Each row of a before or after table is a point. One or more steps were done to the points. Then noise was added and the rows were shuffled. The steps act on how far a point lies along the listed directions, d1 being the first. What was done? A step turns or swaps two directions, mirrors them in a line or flattens them onto one, adds a multiple of one to another, or multiplies one. Angles are multiples of 10 degrees, from the lower direction toward the higher: turns from -170 to 170, lines from 10 to 170 but not 90. Use the fewest steps. Two steps may share a direction if one is a turn and the other turns, adds or multiplies; they go together, in the order done. Otherwise the lowest direction goes first.

Directions:
(1): [46 32]
(2): [-32  46]
Before, 8 rows:
[[ -3  -1]
 [ 10  61]
 [-18 -24]
 [-46 -51]
 [ 37  44]
 [-61   4]
 [ -7  25]
 [-28 -82]]
After, 8 rows:
[[  9 -28]
 [ -2 -86]
 [-19  53]
 [ 60 -15]
 [  8  63]
 [  3  -1]
 [ 29 -62]
 [ 14  21]]
Steps: swap d1 and d2

Directions:
(1): [60 32  6]
(2): [-10   6  67]
(3): [-31  60  -9]
Before:
[[-39  28  43]
 [ 22  14  25]
 [ 30  -1 -11]
 [-27  36  10]
 [ 19  73  38]
 [ 31  -1  -6]
 [-21 -24 -10]
 [ 18 -54  46]
 [  9 -20  39]
 [-39 -14 -95]
 [-20  -2  17]
 [ 25  31   6]]
After:
[[ 27  30   6]
 [ 18  82  -4]
 [-39  42 -27]
 [ 33  -8   8]
 [ 21  22 -19]
 [-21   7 -13]
 [-22 -25   0]
 [  7  -1 -44]
 [-35 -53  81]
 [ 34  -5   6]
 [ 14 -28 -66]
 [-28  35  10]]
Steps: mirror d2 and d3 in the line at 70 degrees

Directions:
(1): [-90  11   9 -22  23   5]
(2): [-11 -40  44 -27 -61 -35]
Before, 13 rows:
[[ 12   8 -12  16   8   6]
 [ 26 -17   2   8 -23  -5]
 [ -1  -7   7   4 -11   0]
 [ 43 -16 -15   0  -1 -16]
 [-33   0   0  -3  15  -2]
 [-25  14  10  -5   7   0]
 [-90 -11  45 -46 -18 -19]
 [-49   1  31  -6  12   2]
 [-12   4   1  -9  15  19]
 [ 18  -8   5  -2  -3  -2]
 [ 24 -13   5   5 -28   2]
 [-83 -21  20 -13  14   7]
 [ 31 -23   8   7 -31 -14]]
After (13 x 6):
[[ 44 -55  27   9 -48 -16]
 [ 11   0  19  -3 -20 -12]
 [ -1 -12  16 -17 -13   6]
 [ 33 -20  36   6 -25 -14]
 [ 10  14 -26  22  31  17]
 [  4  14 -18  13  15  23]
 [-27   4   1   1   2   2]
 [  8 -19  14  -1 -21 -17]
 [  2   5  -5   0  18   8]
 [  1  10 -20  17  22  19]
 [  6   0  -4  11   2   7]
 [ 94 -24  17   5 -53 -22]
 [-14   7 -26  -4  40   1]]
Steps: turn d1 and d2 by 120 degrees

Directions:
(1): [-38 -45  50 -35 -63  49 -14  -5  13]
(2): [-41  46  29  37   9   5 -60 -58 -30]
(3): [ 48  15  41  32   4  23 -56  68  22]
(4): [-23 -29 -70  -1 -11  18 -49  38 -59]
(5): [-48 -39  30  17   5 -88 -13  32   7]
(6): [ 34 -65   5  81 -11  12  20 -32 -20]
Before, 14 rows:
[[-12   0 -23 -14  -4  -5  15  -5  -1]
 [ -4 -34  23 -38 -58  79 -15  11  17]
 [ -3 -22  11  -4  -6   5   0  -9  -4]
 [-14  -6  -8  -8  -8  -7   4   5 -19]
 [ -9  -2 -21 -17  -3  -3 -14  -6  -9]
 [  5  -9 -24  21  -8  21   7 -23 -23]
 [  4   6   3   0   2 -10  -4   8  22]
 [-10 -18 -16   4   0  -7  12 -15 -18]
 [-24  -6  14 -20 -17  32   1 -10  -2]
 [  2   2 -21 -15 -10  14  13   7  -6]
 [ 24  -3 -42 -31   4  22  22  -9   1]
 [  0 -28  19  -1 -28   3  42 -26  15]
 [  0 -13  -4  11  -7   3  -8 -11  -8]
 [  7  10   5  -7 -12  32  35 -47  12]]
After, 14 rows:
[[  2  14  -8  19   0   9  -5 -11 -14]
 [ 28  14 -17   5   7  14  46 -35   9]
 [ 10 -18 -16  12  -4   4 -17  -5 -12]
 [ -6  -3 -16 -12  -7   0   2  -7  -4]
 [ 12  -3  -6   0  -7  48  11  -7  -7]
 [-15 -20 -11   5   0  -5   8 -16 -18]
 [ -1 -10  -4  26  -6   2  -3 -15  -5]
 [  1   4  10   4  -2  -5  -8   4  20]
 [ 16  17 -16  31  26   0 -11 -38 -16]
 [ -8 -12   0  10 -10   4  -2  -1 -21]
 [ -5   8  11  -6 -20  14  36 -50   8]
 [ 20  42 -10 -26 -17  95 -20 -30  -2]
 [ -8   7 -41  -5   5  -3  16 -17 -23]
 [ -5  -8   4 -18  -4  13   5 -16  -4]]
Steps: turn d1 and d5 by -50 degrees; mirror d2 and d4 in the line at 80 degrees; mirror d3 and d6 in the line at 150 degrees

Directions:
(1): [ 93  20  34   3 -41  60  39  -7  24   3 -29  17]
(2): [  0 -14  -6 -14  50  15 -16 -21 -29 -68 -59  76]
Before:
[[-67 -22 -35   3  62 -64 -44  23 -16 -28 -13  23]
 [-57 -17 -25  -4  84  -7 -51 -21 -57 -77 -59  66]
 [-44 -35 -35 -14  55 -30 -50 -17 -28 -34 -23  18]
 [  9  17  -5   0 -41 -18  14  32  14  40  43 -59]
 [-29  -1  -9  16 -37 -42  -1  30  -1  41  57 -66]
 [-74 -43 -40  -9  86 -18 -57 -42 -32 -52 -53  50]
 [-42   9  12  37 -34 -31  20  54  12  82  75 -95]
 [-29  -4   7  24 -60 -25  20  18  19  79  60 -94]
 [  6   6  -7  -5  17  -4  -5   6  11  -6 -15  10]
 [-47 -39 -23  16  22 -56 -25  16   4 -20   3  -5]]
After (10 x 12):
[[ 67 -10  20  17 -32  17  22   8  36  -9 -31   5]
 [ 89  16  28  14 -34  33  26  18  39   6 -38  23]
 [ 69  -1  11  -2 -24  38  10 -14  21   8 -26   1]
 [  2  -8  15  13 -16  16  12  -8  -8   7 -16  -4]
 [  5   7  -9  -3  11  -2  -4  11  14   0  -7  -2]
 [ 20   4  32  26  -3  24  29  26  -7   6 -14  10]
 [ 41   3  13   6 -26  14  18  11  -8 -10  -8   3]
 [  8   8  -9 -12  -7  -5  -2  17  -4 -11   3  -3]
 [ 67   2  15   9 -24  60  18 -31  30  17 -39   4]
 [ 55  22  20  17 -22  43  13  -7   3   2 -29  -3]]
Steps: multiply d1 by -1; multiply d2 by 0

Directions:
(1): [ 26   9  -3  44 -87  -7 -53 -74  -5 -12  43   0  27  14]
(2): [  8  29 -63 -23  27  39 -16 -53 -60  31  13 -21 -68 -34]
Before:
[[  2  -6  -8  -5 -11  13 -12 -13   2  13   6  -4  -6   8]
 [  1 -22  24  10  -2 -13  20  26  29  -7 -14   9  27   7]
 [  2  -1   0  15 -19  -4 -14 -10  -6  -5  13  -1  17  -1]
 [ 10  17 -24  -8  15  16  -2 -16 -16  17  -3 -13 -34 -15]
 [ -6   3   3  -9  12   3   6   4  -8  10 -12  -2 -11 -17]
 [ -9 -13  18   2  -7  -6  11  22  13  -8  -5   2  16  -2]
 [  0   5 -22  -5   0   2  -5  -9 -18   7   1   0 -23 -15]
 [  4   4 -22   3  -5   7 -10 -27  -8  -1  -4  -5 -14  -9]
 [ -1  17 -19 -11  16  13  -2  -3 -18   9 -10  -1 -27 -14]
 [  4   8 -25 -12  19  18   5  -4 -21  12  -8  -6 -28 -13]
 [ 21   3 -23  25 -47   2 -37 -49 -14   6  24   2  -5  -2]
 [  1  -3  19  -3   7   3   1  18  17 -18  -8   2  19  11]
 [ -4   1   2   4   6  -1   6   3  -2  -7  -5   8   4   4]]
After:
[[  2   9 -30 -21  35  22  10   2 -27  17 -14  -9 -41 -21]
 [  9  19 -33 -15  23  19   0 -17 -24  21  -4 -16 -46 -21]
 [-12 -16  24   1  -3  -6  16  32  18  -9  -9   3  20   0]
 [ -9   1   3 -15  27   5  15  14  -8  12 -19  -3 -14 -21]
 [  0  -6  25  -4  12   2   6  28  20 -18 -13   4  21  15]
 [  0   9 -28  -6   2   5  -6 -13 -21   9   2  -1 -27 -17]
 [  7   8 -26   5 -15  10 -17 -37 -14  -1   2  -5 -15  -9]
 [  5  -5 -11  -2 -20  13 -18 -22   0  14  11  -4  -6   9]
 [ -3 -26  33   8   4 -19  28  40  37  -7 -20  12  33   8]
 [ -5   0   1   2  10  -1  11   7   1  -8  -8   9   5   3]
 [  8   1   1  26 -41  -6 -27 -25  -6 -10  24  -1  24   3]
 [ 37   8 -30  47 -96   2 -71 -94 -20   2  47   1   6   4]
 [ -2  19 -23 -19  32  18   4   3 -24  11 -14  -2 -37 -17]]
Steps: multiply d1 by 2; multiply d2 by 1.3

Directions:
(1): [-37 -58  16 -24  49 -32  28   4   1   5 -71 -23 -17  36  56  44  12  65
 -13  36]
(2): [-22  27   6 -54 -52  -6  41   1 -25  95  19 -23 -53   2 -23 -11  20  12
  57  41]
(3): [-36 -17  27  31 -54  38 -20 -32 -46  -4  65 -42   0  26  -1  57 -48  29
 -57  22]
(4): [ 46  22 -20 -59 -24 -54  47 -64 -47 -22  -8  -1  48  36 -23 -17  25  15
 -59 -17]
Before:
[[ 40   4  -3 -28 -25 -30   8 -52 -56 -34  -1  -4  40  39 -27  -5   2  13
  -90  -6]
 [ 15   5 -13  12  -8  -2  -8 -20 -15 -35   3  -8  29  -3 -25   2  -5 -10
  -26   1]
 [  2 -12   7  24   6 -10 -13 -45 -28 -54  -2  -7  15  35   4  24 -17  19
  -90 -30]
 [  9  -2  -8 -24  25   1  13  -4 -11  -4 -23  -5  -7   7   8  -2  10   9
   17  15]
 [-26 -23 -11 -51  26 -41  34 -16  -5  24 -71  -6  -5  37  32   8  40  32
    4  24]
 [-14  17   4 -19 -27   2  18  -6   5  40   5 -18 -21 -12  -1  16   1  24
   15  35]
 [-32  -7   9  16  12   4  -6  34  19  50 -14 -12 -30 -25  34   7  -9   9
   43  27]
 [-15 -28   5  -1  21  12  -5   0 -14  -3 -26  -9 -15  14  11   9  -9   9
  -11   5]
 [ 34  29 -28 -12 -28  -7  21 -22 -21   4  20  -2  21  -7 -31 -21  14   4
  -13 -12]]
After, 9 rows:
[[ 83  23 -37 -63  42 -77  29 -16   3 -34 -79  50  42   8 -23 -76  58 -25
  -24 -36]
 [-17 -29  11   3  15  17  -5  -4 -18  -8 -21 -14 -11  18  11  16 -13  13
  -19   6]
 [ 29  10 -24   7  15 -17  -4 -11   5 -39 -20   9  31 -12 -22 -15   8 -21
  -11  -9]
 [ 26  -5  -7  15  47 -33 -10 -28   4 -66 -42  20  22  20   9  -9   4   0
  -65 -49]
 [-22  19   7 -24 -37   2  20  -7  -4  51  13 -24 -27 -11  -3  17   0  26
   20  43]
 [-12 -14 -21 -66  45 -56  43  -4  13  30 -96  10  -9  26  33 -13  58  21
   29  18]
 [  9   4 -12 -27  30  -1  14  -3 -11  -2 -30   2  -6   9   7  -8  17  10
   24  13]
 [ 54  42 -45 -34   3 -30  33  -5   5  13 -19  21  16 -23 -29 -55  44 -11
   22 -23]
 [-63 -20  28  36 -32  30 -15  10 -14  56  35 -44 -36  -2  30  49 -42  32
    5  45]]
Steps: multiply d2 by 1.3; add -1.5 times d4 to d3
